Each point is reached from the start by the listed moves, each made 0, 1 or 2 times, or once backwards (-1), plus a little noise. Is the number of moves made odd or even? Then give how often each move was made.
In the rows, zero is written as 128.

Moves:
(1): [100 131 146  97 116]
(2): [135 138 169 137 159]
Start: [150 133 114 119 125]
Points:
[160 142 154 128 154] -> odd (0, 1)
[136 154 214 105 173] -> odd (1, 2)
[115 127  90  78  83] -> even (1, -1)

Moves:
(1): [142 125 128 124 148 129 131 145 117 153]
(2): [137 122 106 123 112 125 127 135 138 121]
(3): [125 145 141 136 130 150 136 117 105 141]
(4): [125 143 115 125 125 148 118 133 123 133]
(5): [129 129 126 138 146 125 135 121 123 125]
(6): [127 123 135 127 131 148 128 122 143 128]
(7): [127 102 136 130 135 128 127 141 133 134]
(8): [121 118 126 131 138 117 142 126 142 135]
(9): [126 127 155 155 119 119 123 120 131 117]
Start: [113 147 129 127 127 133 138 126 126 129]
Points:
[ 76 167 209 215 153 211 127  71 125 112] -> even (-1, -1, 1, 2, 2, 2, 1, 0, 2)
[154 109  53  92 196 167 119 211 110 180] -> even (2, 1, -1, 2, 2, 0, 2, -1, -1)
[125 192 214 212 170 107 150  83  51 126] -> odd (1, -1, 1, -1, 2, -1, -1, -1, 2)
[116 165 116 163 140 197 126 107 151 117] -> even (0, 1, 0, 2, 2, 2, 0, 0, 1)
[113  94 102 124 214 195 185 148 153 198] -> odd (1, 1, 1, 1, 2, 2, 2, 2, -1)

Moves:
(1): [135 125 132 127 120 110 107 118 126 128 132 136 126 127 110 127 131 131
 119 135 124 113 119 128 119]
(2): [133 135 123 124 122 133 131 124 117 116 142 132 126 134 117 128 107 128
 134 137 127 120 107 123 139]
(3): [128 137 129 122 127 127 132 132 129 136 133 131 137 127 129 124 137 116
 125 129 124 130 124 137 124]
(4): [121 138 131 129 132 122 130 128 133 133 126 133 131 132 134 132 116 120
 122 118 133 128 129 130 127]
(5): [115 143 130 122 128 124 122 124 133 118 124 137 145 120 128 130 141 126
 126 134 118 121 142 127 133]
(6): [128 133 135 132 120 132 122 142 128 130 131 131 132 115 114 131 123 121
 136 124 131 128 128 124 126]
(7): [129 122 140 136 119 114 128 138 129 118 137 111 128 135 114 141 129 122
 121 137 129 125 115 104 124]
(8): [126 131 121 135 126 127 130 133 132 118 147 104 134 143 127 122 125 128
 138 127 122 127 140 122 127]
(9): [122 129 124 118 127 124 129 132 133 135 129 135 127 137 123 124 127 131
 129 121 130 138 135 124 132]
(10): [126 132 127 130 118 142 131 137 128 142 117 131 126 122 140 127 127 129
 118 133 131 122 129 123 141]
(11): [116 137 128 134 133 137 124 120 132 123 146 125 116 130 131 140 124 123
 132 136 129 117 145 131 124]
(12): [121 122 137 128 142 133 132 142 120 138 119 135 136 125 132 120 117 137
 122 123 117 134 118 126 132]
(13): [125 125 127 128 126 134 135 117 125 123 127 129 129 131 124 117 134 126
 130 129 129 131 125 129 121]
(14): [134 127 127 138 131 124 132 132 118 139 119 132 118 130 118 132 129 128
 134 119 133 127 125 115 139]
(15): [142 127 134 126 119 133 131 131 131 112 138 133 129 138 121 131 118 128
 120 115 131 127 130 127 133]
(16): [138 121 139 121 123 127 146 123 132 144 146 136 137 137 124 130 117 131
 137 123 139 138 131 124 129]
(17): [123 125 117 127 125 133 130 127 127 137 137 131 130 124 136 126 136 135
 130 117 128 125 121 120 130]
(18): [121 128 133 129 117 122 120 114 133 137 129 134 124 130 122 136 134 132
 128 123 127 122 113 144 134]
(19): [139 142 138 128 134 149 121 134 136 119 128 121 129 127 140 107 123 114
 135 133 128 143 132 122 142]
(20): [131 120 123 137 131 135 120 136 128 126 133 120 134 139 134 126 126 121
 131 134 138 134 128 132 132]
(21): [118 121 132 128 123 125 124 129 116 134 128 122 128 129 137 130 127 125
 129 124 122 122 120 121 125]
(22): [126 123 131 120 135 122 121 116 127 133 122 123 133 127 120 132 125 128
 118 128 124 132 130 134 129]
(23): [140 138 131 123 130 134 117 141 122 129 109 126 133 139 123 133 138 135
 129 139 138 132 130 118 121]
(24): [126 138 134 106 141 125 124 123 136 117 143 117 126 126 123 124 123 117
 125 137 137 118 142 141 137]
Start: [135 140 121 116 139 120 144 115 134 134 139 131 135 130 131 130 121 120
 129 135 129 112 125 134 133]
Points:
[139  60 157 104  85  66 173 123 110 224 132 128 148 154 141 155 163 152
 101 148 158 108  45  68  73] -> even (1, -1, 0, 0, -1, -1, 2, -1, 0, 1, -1, 0, 1, -1, -1, 2, 1, 0, -1, 0, 2, -1, 1, 0)
[101 205 168  49 124  62 118 116 175 133 191  62 139 165  38 175  76  56
 125 154 165 116 117 154 137] -> odd (-1, 1, 1, 2, -1, 2, 2, 1, 2, 0, 0, -1, 0, -1, -1, 0, -1, 2, 0, -1, 0, 2, 1, 2)
[ 86 200  98 152 149 211 119 120 156 107 176  67 140 202 170 105  91 112
 153 184 113 135 102 117 181] -> odd (-1, 2, 0, 1, 0, -1, 1, 2, 1, 1, 2, 1, 1, -1, -1, -1, 1, 2, 2, 1, -1, 1, 1, -1)
[184 150 178 133 120 146 171 155  93 201  94 140 167 166 147  95  94  69
 128 138 175 136 102  72 151] -> odd (1, 0, 1, 2, 0, 0, 0, 0, -1, 2, -1, 0, 2, 2, 0, 2, -1, -1, 1, 1, 2, 0, 1, 0)
[169 193 187  42 240 223 150 111 180 112 161 107 193 185 159  85 115  61
 120 196 199 187 249 161 167] -> even (-1, -1, 1, 0, 1, -1, 0, -1, 0, 0, 2, 1, 2, 0, 1, 2, 0, -1, 2, 2, -1, 2, 2, 2)
[177 208 164  66 180 210 136 147 163 202 139 121 177 117 134 108 110  70
 131 158 216 140 228 145 164] -> odd (0, -1, 1, 1, 0, 2, -1, 0, -1, 2, 1, 0, 1, 1, 0, 2, 1, -1, 1, 1, -1, 2, 2, 2)
[167 110 147 141 110  98  99 219 132  77 153 122 223 167  39 143 171 165
 123 125 141 114 110  40 101] -> odd (1, -1, -1, -1, 2, 2, 2, 1, 0, -1, -1, 2, 1, 0, 2, 0, 2, 0, -1, 2, -1, -1, 2, 0)

Moves:
(1): [135 138 122 131 132 122 128 125 129 136 130 129 132 127 120 145 127 126
 138 132 126 124 138 121]
(2): [121 121 128 128 127 118 138 135 126 127 124 133 127 109 129 135 126 137
 123 121 123 128 125 128]
(3): [141 130 121 127 130 132 137 131 136 122 127 109 137 132 130 132 134 128
 110 112 118 129 123 130]
(4): [132 119 116 124 133 123 129 119 144 114 133 122 127 131 122 128 132 129
 129 126 128 136 129 127]
(5): [139 126 132 143 124 128 129 147 137 135 128 138 124 141 144 129 131 138
 133 146 134 125 135 138]
(6): [131 121 131 105 131 122 130 132 116 127 135 123 133 122 135 138 127 133
 115 139 132 133 132 126]
(7): [116 117 136 128 117 128 131 130 118 129 124 111 115 123 128 139 133 128
 125 116 134 126 132 130]
(8): [117 124 129 126 124 142 124 136 140 120 130 123 131 127 135 151 127 128
 134 132 133 131 122 130]
(9): [139 128 124 116 129 148 120 123 134 145 118 131 132 127 118 135 133 128
 133 120 123 134 118 131]
(10): [141 129 108 138 128 112 120 127 121 139 121 138 139 121 132 131 125 125
 123 120 128 134 127 137]
(11): [121 122 139 126 129 119 132 131 126 127 133 127 119 133 131 120 132 138
 126 124 122 122 135 145]
(12): [133 117 128 123 128 120 128 134 126 123 139 136 124 131 131 129 123 136
 124 131 115 129 134 121]
(13): [135 130 130 131 131 125 122 123 137 124 124 130 123 128 118 124 131 125
 128 124 118 124 124 129]
(14): [121 120 133 132 132 130 124 124 125 131 120 132 142 125 132 124 131 128
 141 136 127 117 129 131]
(15): [132 134 139 135 125 143 129 118 129 134 138 126 131 136 119 129 114 135
 117 121 135 122 125 129]
(16): [124 136 128 133 132 136 122 135 130 121 126 146 124 126 117 132 131 133
 133 121 127 124 135 123]
(17): [118 137 127 131 129 132 119 136 126 132 129 127 129 137 127 122 134 140
 118 129 125 121 129 122]
(18): [131 132 123 124 108 123 135 131 117 134 126 137 139 119 126 156 127 122
 123 138 132 133 130 124]
(19): [132 139 129 132 124 122 132 121 131 122 117 129 122 135 134 133 135 130
 143 134 124 127 131 122]
(20): [130 126 114 124 126 141 128 132 126 118 117 124 124 124 129 139 142 129
 119 136 120 108 110 132]
(21): [124 120 143 140 132 136 133 132 126 117 139 137 116 132 138 143 142 141
 131 134 114 134 128 120]
(22): [125 125 132 130 132 137 143 127 138 119 114 136 126 122 130 123 119 129
 125 134 117 144 128 131]
(23): [122 122 130 120 137 118 128 124 118 133 122 141 142 143 121 132 132 132
 129 129 127 130 130 127]
(24): [135 132 123 141 117 126 126 141 120 123 128 128 129 131 126 131 125 139
 133 127 131 125 124 136]
Start: [132 126 124 131 127 126 123 127 129 111 137 137 121 119 137 136 128 131
 128 133 125 134 116 138]
Points:
[151  96 126 135 112 146  96 194  81 133  97 142 145 155 106 192 195 229
  73  54 103  71  92 215] -> odd (-1, 1, 2, 0, 1, 1, 2, 0, 2, 1, 2, 0, 1, 1, 1, 2, 1, 0, 0, 1, 0, -1, 2, 2)
[215  99  40 135  72  39  95 191 125 194 145 217 141 113 146 168 120 159
 133 149 120 150 120 210] -> even (0, 1, -1, 1, 2, -1, -1, 0, 2, 2, 2, 2, 0, -1, -1, -1, 0, 2, -1, 0, -1, -1, 0, 1)
[103 116 103 119  74  50 126 112   7 174 117 124 185  81 117 197 121 125
  83 123 135  61 122 130] -> odd (1, 1, 0, -1, -1, 0, 2, -1, -1, 1, 0, 1, 0, 2, 1, -1, 1, 2, 0, 1, -1, -1, 1, 0)

Moves:
(1): [130 136 129 126 116 135 137 124 142 124 128 120 121 128 118 124 127 132
 126 128 126 130 128 121 125 129 136]
(2): [144 124 123 120 127 125 126 123 127 123 124 138 127 135 119 124 136 124
 125 135 138 121 137 122 127 124 122]
(3): [124 122 126 125 127 125 129 127 134 120 127 124 130 132 136 121 118 124
 128 137 126 128 129 117 137 125 131]
(4): [123 124 128 125 125 124 127 130 140 129 130 125 131 132 131 127 133 132
 130 123 130 132 130 136 124 123 129]
(5): [128 128 142 131 139 124 127 123 120 131 126 138 131 135 141 137 140 116
 124 124 126 142 123 128 110 128 140]
(6): [133 132 118 127 133 150 134 131 128 141 117 119 152 127 140 126 128 120
 127 138 142 118 135 139 130 127 135]
(7): [137 123 143 131 138 134 125 122 125 130 128 117 131 135 121 127 115 131
 122 116 121 121 133 125 126 131 127]
(8): [137 136 126 126 125 136 128 121 126 131 134 124 119 134 131 133 114 121
 140 136 118 128 137 138 126 138 108]
(9): [122 130 124 128 127 118 130 118 130 130 124 124 129 132 130 137 128 124
 130 123 138 132 128 125 137 134 130]
(10): [123 128 129 128 110 122 124 133 114 121 121 120 126 116 136 131 129 130
 128 120 134 126 134 124 122 141 124]
(11): [114 131 129 132 127 131 141 127 121 125 135 124 117 120 112 129 132 132
 124 129 129 125 118 134 123 124 137]
(12): [128 131 125 137 129 131 117 127 126 119 119 127 132 120 122 123 132 131
 128 125 133 129 126 124 122 128 128]
(13): [125 127 128 131 129 131 131 124 122 124 118 134 127 127 128 128 126 127
 126 132 124 136 130 131 132 129 131]
(14): [122 131 121 128 128 122 132 142 117 119 130 133 134 127 141 130 124 124
 133 133 128 121 142 127 127 131 141]
(15): [135 124 133 120 118 129 122 128 126 124 130 136 123 140 126 118 126 128
 128 121 132 127 121 133 127 125 131]
(16): [130 126 127 129 120 131 135 122 126 127 135 132 132 122 133 130 123 125
 125 129 141 131 133 131 126 128 126]
(17): [126 131 122 127 132 139 128 130 120 118 130 121 124 128 132 130 127 126
 125 126 129 122 129 128 131 113 133]
(18): [121 133 129 133 123 121 121 149 122 119 135 123 129 133 144 136 135 131
 130 135 133 142 139 132 128 135 135]
(19): [127 128 130 134 128 131 135 133 129 123 126 131 135 141 125 132 126 130
 137 125 134 124 132 121 125 131 124]
(20): [136 128 128 127 126 117 136 131 122 129 125 131 127 129 113 135 129 122
 132 133 126 130 118 123 129 128 128]
(21): [123 135 125 127 122 126 122 129 114 127 130 123 134 133 125 127 136 135
 130 136 131 136 125 125 125 114 118]
(22): [109 128 139 125 123 135 116 115 129 116 129 130 134 126 126 137 128 118
 140 127 126 127 133 122 137 115 129]
(23): [128 130 131 131 129 130 137 132 123 130 125 131 126 126 134 123 131 126
 133 124 136 130 128 128 124 126 128]
(24): [123 132 129 142 122 122 122 134 127 143 127 125 119 132 131 128 127 122
 126 125 135 122 129 125 134 125 127]
Start: [132 132 127 115 137 120 133 125 133 141 114 132 138 126 114 118 135 132
 137 128 129 122 122 136 128 119 127]
Points:
[175 140 139 132 126 131 113 171  63 124 133 113 170 130 205 112  97 147
 159 136 150 155 209 170  73 183  73] -> odd (-1, 0, 0, 0, 0, 0, 2, 2, -1, 1, -1, 1, 0, 1, 0, 2, -1, 2, 0, -1, 1, -1, 2, -1)
[135 148  82 102  58 114 149 119 103 127 122 107  83 104 177 126  78 133
 140 107 138 110 198 171 135 143  91] -> even (1, 0, -1, 2, -1, -1, 0, 2, 1, 2, -1, -1, 2, 2, 0, 2, 2, -1, -1, -1, 0, -1, 0, 1)
[ 91 132 152 155  84  99 138 139 102 124 128 165 130 135  91 103 179 103
 138 157 208 141  88  92 105  73 148] -> odd (0, 1, 2, -1, 1, 0, -1, -1, -1, 0, 2, 1, -1, -1, 1, 2, -1, 1, 1, 1, 1, 1, 1, 2)
[137 133 109  76  39 141 159 115 102  96 144 108  86 112 158 103  42  75
 171 129 148  53 164 127 161 111 122] -> odd (1, 0, 2, 0, -1, 0, 0, 2, 0, 2, 0, -1, -1, 2, 2, 2, 2, -1, -1, 1, -1, 1, 1, 1)
[144 150 159 129 176 109 162 180 142 142 145 111 130 198 158 167 127 118
 141 128  78 158 138 162  94 153 189] -> odd (1, -1, 0, 1, 2, 0, 1, 1, 0, -1, 0, -1, 0, 1, 0, -1, 1, 2, 1, 1, -1, -1, -1, 0)
[100 146 103 144 142 131 197 160  63  61 109 190 145  94 170 145 171 107
 145 177 197 151 195 142  86 144 192] -> odd (0, 2, 0, -1, 1, 0, -1, 0, 0, 0, 2, 1, 2, 2, -1, 2, 0, 2, 1, -1, -1, 0, 2, -1)
[ 95 166  71 157  54  75 137 187  51 125  67  92 113 103  89 118 199 143
 120 138 249 138  97 129 142 117 151] -> even (0, 1, 0, 0, -1, 1, -1, -1, 2, 2, 2, 2, 1, -1, 1, 0, 1, 2, 0, 2, 1, -1, 1, 2)

Moves:
(1): [123 111 131 132 118 138 135 116 125 120 122 120 118 122 123 141 133 126
 132 138 136 131 117 131 125]
(2): [135 136 115 112 126 110 153 121 107 136 129 100 113 111 132 117 105 124
 127 132 136 133 112 121 132]
(3): [128 128 137 131 130 111 114 119 131 133 131 134 124 127 124 132 121 131
 136 122 127 127 142 132 125]
(4): [130 122 116 161 129 125 139 107 129 134 136 122 108 127 115 135 124 122
 130 125 124 127 134 135 122]
(5): [124 121 115 131 135 132 120 133 128 138 129 133 118 159 137 136 155 139
 134 130 143 127 129 124 143]
(6): [118 137 139 117 121 124 134 118 107 133 124 133 143 136 117 133 126 112
 134 129 105 125 121 139 128]
(7): [121 124 123 136 122 135 130 131 136 120 125 151 124 124 127 129 123 137
 133 137 133 128 129 134 133]
(8): [123 133 135 113 117 125 135 130 124 131 136 113 138 125 125 106 133 129
 130 122 116 135 123 123 117]
(9): [131 138 127 124 126 125 132 135 122 127 130 119 124 124 120 120 127 121
 125 120 135 139 121 130 131]
(10): [114 122 129 139 121 134 123 125 130 134 121 135 136 125 130 136 128 135
 123 125 129 129 118 131 122]
(11): [132 126 132 127 119 137 127 123 118 128 136 123 122 120 129 129 124 126
 130 115 120 117 123 111 126]
(12): [128 132 128 133 126 127 118 118 126 141 123 125 126 130 118 131 123 126
 131 142 130 128 129 117 131]
(13): [140 136 127 130 121 125 131 116 128 124 127 121 127 124 138 130 120 131
 136 122 114 132 122 128 125]
(14): [128 129 128 122 114 125 120 131 133 126 133 128 129 115 131 128 138 129
 124 127 135 128 131 124 132]
(15): [121 121 131 125 119 129 126 134 122 135 122 123 113 122 125 139 133 135
 127 128 123 133 131 133 120]
(16): [126 123 125 123 111 122 127 139 128 122 131 117 131 129 127 128 121 126
 121 125 120 136 125 124 118]
(17): [126 122 128 128 125 123 114 135 134 136 130 128 126 124 124 134 135 144
 133 138 138 119 128 129 125]
(18): [127 132 132 120 124 121 117 120 140 123 120 124 125 128 125 123 133 132
 132 126 124 119 125 125 132]
(19): [126 121 131 141 132 128 143 140 130 131 121 134 130 127 137 129 144 118
 133 120 124 119 124 130 132]
(20): [127 128 125 133 135 130 110 124 123 123 125 124 117 131 135 125 138 135
 135 129 127 123 134 130 130]
(21): [131 131 131 139 117 128 127 127 117 125 126 141 137 142 125 133 141 146
 127 111 124 123 135 122 121]
(22): [131 132 143 128 116 131 137 137 128 120 132 117 126 127 139 126 118 123
 118 125 131 128 125 128 123]
(23): [118 133 125 115 138 125 131 134 130 128 127 115 139 122 117 131 119 126
 133 127 117 137 133 133 130]
(24): [135 136 118 124 124 134 123 123 136 132 116 130 133 124 130 129 119 123
 135 124 142 119 124 126 121]
Start: [131 130 129 133 152 132 139 144 113 127 131 125 138 151 132 129 120 135
 137 126 129 135 106 112 115]
Points:
[ 58  85  99 186  26 174 122 122 133 140 116 134 135 174  64 170 209 139
 179 101 139 125  79  97  90] -> odd (2, -1, 0, 2, 2, 1, 2, 2, 1, 1, 1, 1, -1, 2, 0, 2, 0, 1, 1, 0, 1, 0, 1, 2)
[182 186 100  82  70  72 161 158   7 196 186  35  90 167 148  76 183 183
 140  66 157 152  85  26 119] -> even (-1, 2, 0, 0, 2, 0, -1, 2, 2, -1, 1, 1, 1, 2, 1, 0, 1, -1, 0, 0, 2, 0, -1, 0)
[100  98 165 126  64 159 170 113 120  86 101  38  84  36 142 138  57 161
 164 128  94 121  56  80  84] -> odd (2, 1, 0, 0, -1, -1, 2, 1, -1, 1, 2, 1, 1, 0, 1, 0, 0, 2, 1, 1, 0, 2, 2, 0)
[109  93 154 140 114 170 166 133 134  95 118 164 133 133 100 126 204  58
 147 151 126 105  62  94 176] -> even (2, -1, -1, 0, 0, 1, 1, 0, 1, -1, 1, 1, -1, 2, -1, 0, -1, 2, 2, -1, -1, -1, -1, -1)
[ 89 104 172 135  97 150 119 154 160 141  82  88 193 147 142 130 137 193
 157 163 168 114  58  84  73] -> odd (2, 0, 0, -1, 0, -1, 0, 2, -1, 2, -1, 2, 0, -1, -1, 0, 2, 1, 1, 0, 1, 2, 1, 1)
[119 183  64  61  97 116  99  94  67 151 112 105 157 157 167 101 162 184
 205  81 103  58  49  60 147] -> odd (-1, 2, -1, 0, 2, 2, 1, 1, -1, 1, 2, -1, 1, 2, -1, 0, 1, 2, 0, 2, 1, -1, 1, 2)
[ 70 111 156 144  28 126  33 138 125 105 103 186 131 151  80 181 191 217
 173 126 129 102 150 174  50] -> even (1, -1, 1, 1, 0, 2, 2, 1, 0, 0, -1, -1, -1, 2, 2, 1, 2, 1, -1, 2, 2, 1, 0, 2)

Moves:
(1): [106 134 127 123 134 138 117 137 137 147 117 131 124 129 122 127 125 131
 116 119 126 143 112 137 137 117 128]
(2): [114 136 130 136 120 131 130 141 129 121 128 117 144 136 111 124 128 128
 123 122 115 131 124 129 133 129 126]
(3): [138 124 124 127 116 130 132 132 138 128 120 130 134 145 130 132 134 131
 133 130 126 121 120 130 124 116 131]
(4): [134 129 147 129 121 133 132 124 120 118 120 133 111 124 129 129 145 138
 126 127 134 122 130 126 119 122 133]
(5): [120 113 129 113 141 126 126 120 116 134 126 132 142 131 131 127 132 121
 126 127 126 128 149 120 127 140 134]
(6): [126 127 130 124 136 123 125 142 128 133 123 138 116 136 122 136 132 121
 149 126 130 135 122 124 121 133 137]
(7): [126 130 128 134 139 125 123 136 124 145 127 139 123 133 121 140 138 139
 123 123 123 129 125 116 115 136 127]
(8): [126 117 121 123 122 141 123 134 132 142 125 135 129 122 130 118 112 128
 135 128 128 125 124 127 129 138 120]
(9): [117 108 130 140 127 118 126 131 133 133 129 122 141 126 139 129 127 129
 132 104 132 116 120 127 134 129 129]
(10): [143 125 131 131 123 123 127 127 132 135 121 128 117 117 113 134 134 115
 127 119 123 126 132 130 134 131 140]
(11): [132 130 127 134 119 119 125 124 116 128 139 135 124 132 128 134 126 128
 133 124 122 131 115 127 133 124 137]
(12): [124 118 123 115 122 129 127 124 134 120 126 126 123 132 119 131 123 128
 129 123 119 134 131 127 124 132 129]
(13): [125 152 133 118 134 145 133 112 127 125 141 137 120 134 122 144 109 129
 121 120 123 139 146 110 118 136 128]
(14): [123 132 124 127 115 134 119 133 121 127 124 129 131 127 125 125 135 116
 135 125 119 122 133 127 115 116 136]
(15): [122 129 123 126 141 126 131 117 132 127 130 131 125 120 128 123 142 135
 129 123 124 125 122 128 129 132 125]
(16): [130 132 125 129 131 147 126 128 140 133 129 125 129 146 128 122 130 137
 136 113 143 136 137 142 124 115 127]
(17): [124 122 119 117 122 130 137 137 122 115 123 126 124 128 127 120 136 118
 133 123 135 128 124 125 132 121 125]
(18): [140 117 129 118 127 129 132 126 120 122 134 136 130 117 118 131 114 126
 133 130 134 128 122 124 119 108 130]
(19): [130 122 118 124 135 138 127 131 119 124 122 134 134 126 126 129 135 143
 132 138 130 123 133 142 127 132 117]
(20): [132 129 127 127 134 126 117 126 126 113 120 132 133 133 121 119 116 130
 129 131 133 120 122 114 134 127 127]
(21): [129 124 128 138 129 125 128 144 123 130 112 136 122 121 126 124 126 137
 127 131 113 128 145 133 126 124 136]
(22): [122 134 136 124 117 124 132 133 135 119 134 135 130 138 138 125 130 131
 123 117 114 123 129 133 125 120 132]
(23): [131 128 115 125 139 129 135 128 136 119 117 137 130 126 130 128 134 113
 132 117 136 119 125 130 119 139 138]
(24): [130 130 136 134 131 115 125 122 119 120 109 143 132 120 129 134 115 125
 129 122 130 142 132 126 129 140 117]
Start: [129 122 124 113 127 138 120 126 131 134 133 123 121 116 121 124 120 122
 132 125 129 118 122 126 133 126 127]
Points:
[230 123 155  21 113 123 129  22  97  76 145 228  98 150  86 160  22  71
 187  88 148 156 145  31 131 114 151] -> even (-1, -1, 2, 0, 2, 1, -1, 1, -1, 2, 2, 0, 2, -1, 1, 1, 1, 2, -1, 2, -1, 1, -1, 2)
[ 97  91 119 140 203 137  78 223 157 217  57 172  92 139  61 104 134 129
 161  52 128 154 127 129 123 153 172] -> odd (1, 1, -1, 0, 1, 2, 2, 1, 0, 1, 0, 0, -1, -1, 0, 2, 0, 0, -1, 1, 2, 0, 1, 0)
[186  95  44  90 162 151 129 186 121  45   7 184 157 137  81 103  78 131
 178 157 211 136  60 171 135  57  82] -> even (1, 0, 2, -1, -1, 0, 0, -1, -1, -1, 0, 0, -1, -1, -1, 1, 2, 2, 2, 2, 1, -1, 2, 2)
[191 198 104 147 109 219 133 110 111 140 139 163  97  93  20 163 162 118
 146  70 123 125 123 162  59  67 172] -> even (0, 2, 0, 1, -1, -1, 1, 0, -1, 2, 2, -1, 1, 2, 1, 2, -1, 2, 1, -1, 0, -1, 2, 0)
[ 64 131  70  66 128 158 145 218 132 116 123 200 112 123  87 128 120  57
 183  35  46  82 135  70  56 123 197] -> odd (0, 1, 0, -1, 0, 2, 1, 1, 1, 0, 0, 0, 2, 2, 1, -1, 2, 1, 0, 0, 2, 2, 2, -1)
